Every row gives one point. To make a cloud, some directions were put in groups of two or more. Within a group, all points are equally far from the middle, so they leave a hole (a ring in 2 directions, a hollow ball in 3). The other directions are filled evenly. Then the cloud was stretched, turned, moved and blurred a little. Count the holes, and give their numbers of directions, smallest first.
In the rows, 128 means zero.

Cloud (21 x 3):
[[118  95  76]
 [147 156 153]
 [161 165 135]
 [100 159 138]
 [104  85  97]
 [ 85 124  79]
 [101 105  76]
 [113 142 159]
 [169 170 116]
 [ 77 166  97]
 [186  87 125]
 [173 139  72]
 [163 135  60]
 [192  86 145]
 [136  88  79]
 [ 80 137  70]
 [ 80 127  99]
 [ 89  86 145]
 [137 100  68]
 [130  99  69]
 [177 141 142]]
Holes: 1 (2)

Cloud, 27 rows:
[[121  91 150  99]
 [189 150 102 110]
 [122 174  74  81]
 [118 136  69  67]
 [174 200 116 110]
 [173 153 157  84]
 [126 111 130 144]
 [ 74 185 155  76]
 [174 112 113 125]
 [133 200 131  97]
 [118 139 126  53]
 [152 106 150 136]
 [146 133  92  82]
 [ 94 190  96 101]
 [ 96 154  50  63]
 [122 188 110 149]
 [107 195 126  90]
 [102 158 173 132]
 [186 123  90 125]
 [124 135 123 158]
 [148 105 107 148]
 [183 113 121 137]
 [ 76  99  99 123]
 [106 191  72 132]
 [155 164  82  91]
 [ 90  90  91 122]
 [117 124  60  70]]
Holes: 1 (2)

Cloud (32 x 4):
[[125 124 173  58]
 [141 143  78  95]
 [114 104 189 114]
 [108 106 185 133]
 [126 141 147  50]
 [154  98  70  83]
 [135 123  63 149]
 [ 85 158 148 138]
 [ 81 103 125  64]
 [137  55 132 101]
 [ 97 141 143  55]
 [151 138  96 167]
 [102  77 129  64]
 [146 127  68  97]
 [141 143  79 148]
 [137  72  78  83]
 [ 77 130 131  66]
 [122  77  72  85]
 [140 114  58 105]
 [111 169 143 144]
 [154 126  81  78]
 [160 132 118  63]
 [155 130  94  72]
 [133 110  55 119]
 [140 159 143 156]
 [187  82 120 131]
 [ 86  92 117  68]
 [162 139 163 139]
 [125  76 120 172]
 [ 68 116 110 133]
 [ 95 163 152 142]
 [188  83 119 127]]
Holes: 2 (2, 2)

Cloud (52 x 6):
[[ 85 142 160 185  77  97]
 [140 123 109 196 117 105]
 [145 141 123 167 158  77]
 [124 177 160  80 177 155]
 [124 107 124  79 143  70]
 [196 149 143 122 155  70]
 [159  93 190 127  93  68]
 [154 136 181 113 153 104]
 [180 144  94 181  91 105]
 [195 135 180 123  87  83]
 [ 77 149 150 110 108 140]
 [144 152 105 132  70 148]
 [136 121 192 130  96 113]
 [167 120 193 156 165 100]
 [149 185  97 191  85 104]
 [120 129 161 147 150 122]
 [126 141 144 147 131 112]
 [128 154 160 153  83 144]
 [169 172 158 174 111 112]
 [136 147 229 120  93 141]
 [109 175 143 123 109 130]
 [105 121 136 150 134 131]
 [164 136 203 115 207 137]
 [137 166 135  94 175  90]
 [204 147 168 106 197 139]
 [117 112 233 109 178 128]
 [132 132 178  84 174 122]
 [ 86 130 156 106 199 145]
 [125 122 113  74  90 127]
 [168 181 162 154  92 153]
 [134 208 175 146 143  73]
 [117 145  81  72 119 123]
 [181 123 148 126 148  67]
 [177 123 125 144  95  88]
 [118 112 154 136 106 159]
 [198 148 147  74 155  59]
 [116 153 152  61 155 161]
 [125 179 117 130 193 101]
 [141 182 157 202  89 123]
 [173 142 153  74 169 113]
 [110 176 138 195 149 132]
 [110 154 140 181 112 192]
 [101 141 149 119 127 146]
 [186 177 134 161  87 130]
 [ 95 133 141 132 137  92]
 [176  61 195 103 123  86]
 [125  99  98 123 162 126]
 [139 134 189  54  50  95]
 [110 152 125 162 165 139]
 [171 219 209 100 151 112]
 [113 175 146 192  94 130]
 [146 146 146 188 187  91]]
Holes: 0

Cloud, 46 rows:
[[ 80 197  72 148  85 148]
 [116 156 138 183 198 153]
 [ 64 142 132 142  53 123]
 [136 183 108 132 129  86]
 [ 87 180 135  82 108 122]
 [193 101 107 120 178  83]
 [ 98 114 164  73 134 183]
 [134 115  88  55 104 109]
 [122 161 179 131 128  88]
 [104 175 170 103 153  98]
 [ 80 152 161 143  78 186]
 [128  76 174  87  61 132]
 [112 150 160 130  95 181]
 [103 101 105 165 118 165]
 [116 142 145  41 105 101]
 [185  89 129 107 201 100]
 [121  98 138 186 146 133]
 [ 68 138  96 109  94 116]
 [178 125 109 126  75 142]
 [138 171  94 128 138 152]
 [106 134  71 171 149  86]
 [ 86 107 134 125 120  79]
 [116 121 171  78  51 116]
 [127 145 177  79  72 107]
 [117 184 125 101 115 100]
 [ 92 115 121 149  98  74]
 [101 165 188 101 168 111]
 [110 119 131 161 214 145]
 [ 93 128  65 198 129 153]
 [164 149 109 138 125  54]
 [136  77 128 152 167 126]
 [109 126 184 119 172  90]
 [145  95  66 165  99  72]
 [105 140  70 140  56 114]
 [123 166 103  81 114 111]
 [ 89 134 170 181 145 116]
 [152 167 120 117  57  81]
 [143 142 167  61 139  71]
 [ 99 120  69 102 136 151]
 [ 88 131 101 117  61 103]
 [ 90 126  95 145 139  77]
 [161 106  97 117 161  47]
 [108 159 179 190 135 118]
 [202 118 116 114 146 102]
 [108 184 145 168 114 192]
 [ 94 184 165  95 157 108]]
Holes: 2 (2, 2)

Cloud, 51 rows:
[[156 116 165  90  99 122]
 [147 116  85 142 163 107]
 [124 182 153 111  84 110]
 [140 185  92 139 143 135]
 [104  93 155 196  81 140]
 [ 93 167 188 125 161 169]
 [ 35 133 148 156 128 159]
 [ 57 121 150 184  67 174]
 [107 111 159 200  80 161]
 [182  99  93 103  96 127]
 [156 120 167 100 132 140]
 [ 82 103 190 128 124 177]
 [ 76 147  98  99 112  93]
 [187 142 106 128 152  99]
 [187 109 126 139 102 150]
 [134  83  78 115 136 164]
 [ 43 120 175 139 155 163]
 [113 164 167 151  65 117]
 [ 52 145 128 119 183 123]
 [173 141  84 167 149 174]
 [142  75 168 132  78 175]
 [108 116 102 179 146 106]
 [ 88  98 134 207 108 154]
 [132 173 132  79 139 121]
 [ 82 112 143 191  44 119]
 [188  98 108 127 108 166]
 [120  73  87 112  88 111]
 [172 143  83 164 135 168]
 [ 72 138 114 103 169 113]
 [ 87 142  68 141 128 181]
 [133 114  82 160 141 105]
 [122 173 111  85 168 129]
 [158 126 179 104 139 114]
 [ 55 134 121 189 115 149]
 [131 137  74 164 133 101]
 [158 126 147 174  88 157]
 [ 99  99 154 174 135  99]
 [115 149 154 161  57 155]
 [117 128  86 179 163 119]
 [112 173 175 156  89 107]
 [157 156  76 160 136 151]
 [177  94  91 110 116 159]
 [ 92 114 187 117 105 171]
 [ 84 119 197  99  65  95]
 [ 69 128 156 197  93 187]
 [ 43 146 168 178 146 179]
 [ 50 140 163 165  89 140]
 [ 47 143 172 151  96 133]
 [ 50 144 156 178 108 139]
 [ 58 116 189 126 139 137]
 [186 109 111 102 103 117]]
Holes: 2 (2, 2)

Cloud (74 x 8):
[[106 189 149 184 127 125 110 126]
 [189 144  69  85 118 109  86 179]
 [151  97 164 148 118 157 150  77]
 [187  98 103  76 122 135  97 150]
 [128 101 145  87  77 183 157 152]
 [135 131 194 117 145 160 212  76]
 [ 99  78 112  78 133 168 100 136]
 [110 166 115  92  82 168 133 117]
 [138 145 131  75  64 160 107 139]
 [143 101  63 180 134 122  71 148]
 [164 102 102  99 163 158 115 154]
 [144 172 189 107  67 105 147 128]
 [146 159 104  63  58 145 171 149]
 [ 94  94 173 117 116 135 161 126]
 [ 42 131 145 155 104 133 137  92]
 [134 187 131 120 101 163  77 137]
 [121 155 168 126 131 196 195  87]
 [156 180 157 128  64 106 104 109]
 [138 127  66 119 163  89 116 106]
 [121  99 148 189 132 132  66 132]
 [155 147  87 145 188  90 120  92]
 [160 153 146  67 114 166 111  71]
 [199 115 125 132 121 189 133 147]
 [231 117 100 116 114 165 156 162]
 [105 122  88 103  25 137  75 175]
 [148 151 104 144 112  84 158 144]
 [158 113  75  88 117 130 139 196]
 [ 95 156 114 117 110  85 133 105]
 [130  51  82 127 121 159  59 170]
 [121 147 142 121  22  95 168 162]
 [117 134  80 154  84 189 160 147]
 [169 123  75 168  99 121 119 143]
 [ 73 140 145  71  90 118 166 151]
 [170 143 107  86  98  94 186  99]
 [120  97 130 125 151  94 126 171]
 [183 189 148 211 128 133 148 143]
 [120  78  59 136  70  96 112 182]
 [110 167 139 158  77 126 195 105]
 [167 152 183  68  99 109 162  64]
 [112 135 114 128 152 187  82  98]
 [168 164 105 162 174  86 121 188]
 [ 87  51  94  85 131 174 121 149]
 [121 131  51 143  84 154 139 188]
 [107 157 166 100  77 114 137 167]
 [135  97 149  89  89 156 106  84]
 [ 82 183 130 181 105 142  83 172]
 [ 97 184 112 169 162 143 124 136]
 [101  96 133  89  92 135 162 188]
 [195  91 106 109 111 111 160 128]
 [177 125 128 157  84 213 145 135]
 [150  99 154 149  92 160  91  98]
 [113 175  93  59 149 111  94 144]
 [158 148 109 137  97 118 207 193]
 [150 161  71 162 139 141  47 126]
 [ 90 163 154 139 213 149 106  89]
 [144 159  77 127 148 136 176 165]
 [138  93 129 109 156  85 121 136]
 [104 137 111 107  49 183 133 115]
 [110 115 135 118 205 142 114 134]
 [120 148 152  45 116 125 207 126]
 [144 169  80 140 144 130  60 100]
 [163 178 120 122 142  69 151 157]
 [154  74  61  86 126 126 153 130]
 [126  57 106 149 102 166  52 147]
 [135 136 149  85  93  84 181 141]
 [ 87  64  85 161 147 103 130 150]
 [111 160 177 168  74 141 134 103]
 [140 112 147  90  83 165 152 172]
 [147 157  95 138 132  67 110 143]
 [153 120  74 138 127 156 170 184]
 [125 196 170 156 104 137 180  89]
 [122 117  66  50 156 116 132 157]
 [106 175 147 195  62 153 157 162]
 [138  51 124  88  52 130 152 138]]
Holes: 2 (2, 3)

Cloud:
[[128 145 111  82 133 153  88  88]
 [195  98 111 159 114  86 147 140]
 [ 82 133 123 187 121 165 172 116]
 [146 152 115  91 142  97  85 183]
 [134 170 148  89 195 138  92 112]
 [106  84 136 143  62 147 120 104]
 [140 162 133 187 196 101  87 130]
 [123 154 162 182 112 151  73 199]
 [159 111 118 145 118  67 131 102]
 [117 128 131  89 114 109  45 141]
 [176  94 111 162 115 111  62 181]
 [116 192 173 102 132 117 127 181]
 [161 149 191 101 182 147  95  86]
 [162  76 135 209 156 138 133 125]
 [205 100 128 147  68 151 125 152]
 [127 146  93 109 112  75 149 129]
 [138 151 190 122 175 168 136 180]
 [198 139 127 158 153 190 142 151]
 [162 106 140 220 138 185 126 137]
 [178  63 111 148 103 182 129 146]
 [136 159 207 138 107 180 107  91]
 [101 165 182 174 102 129 132 195]
 [159 167 197 188  66 143 143 135]
 [130 101 164 175 117 143  38 110]
 [172 163 158 190 129 132 197 155]
 [143  77 159  93 173 157  53 119]
 [195  86 118 156 158  89 113 133]
 [161  57 143 170 141 128 153 152]
 [165  82 134 156 176 101  84 176]
 [182  57 163 128 162 153  96 123]
 [120  86 174  94 154 118 124 161]
 [155 151 151 100 162 107 136  81]
 [134 116 180 204  90 124 121 182]
 [ 96 111  82  88 172 130 110 136]
 [156 107 141 184 105  93  62 117]
 [155 162 103 205 172 130 150 155]
 [155 136 155 205 141 159 156  95]
 [102 192 176 115 142 111 159 136]
 [163 109  62 120 145 161 118 130]
 [102 149  84 177 104  83  83 124]
 [ 87 111 152 167  88 110 134 188]
 [181  95 170 131  65 135 124 163]
 [141 157 153 178 124 181  64 184]
 [136 116  97 214  75 139 125 185]
 [135 122 104 221  67 158 135 140]
 [185 153 142 161  71 185 149 156]
 [145  70 157 113 126 167 158 141]
 [101  95 142 175 122 147 117  73]
 [112 106  97 122  58 148 138 119]
 [155 103 139 126  79 126 137 201]
 [187 140 191 162 132 184 120  93]
 [119 126 125 112 115  81  52 123]
 [ 78 124 121 155  98 115  94 197]
 [126 106  61 182 157 101 144 124]
 [138 120 129 191 181  94  99  98]
 [169 129  83 118 163 104 131 176]
 [145 156 122 199 165  85  81 151]
 [105 128  84 198 141 104 171 118]
 [ 79 120 122 148  64 108 107 109]
 [195 152 206 114 113 120  69 136]
 [158 160 101 208 105 178 121 135]
 [165 161 161 149 175 151 142 199]
 [115 138  91 102 129  82 157 134]
 [155 188 105 199 108 135  87 143]
 [177 134  91 121 170 144 150 166]
 [ 75 127 133 147 192 107  83 124]
 [142 160 104 192 171 150 113  98]
 [107 121 116 104 116 104  63 179]
 [161 179 149 108 125 141  63 183]
 [182 127  97 118 138 156 103  87]
 [143 113  61 149 102 120  70 162]
 [170 149 116 133  55 136 153 127]
 [131 133  94 194 182 104 105 173]
 [102  91  62 130 169 149  95 155]
 [103 134 144 186 105 201 140 166]]
Holes: 3 (2, 2, 4)
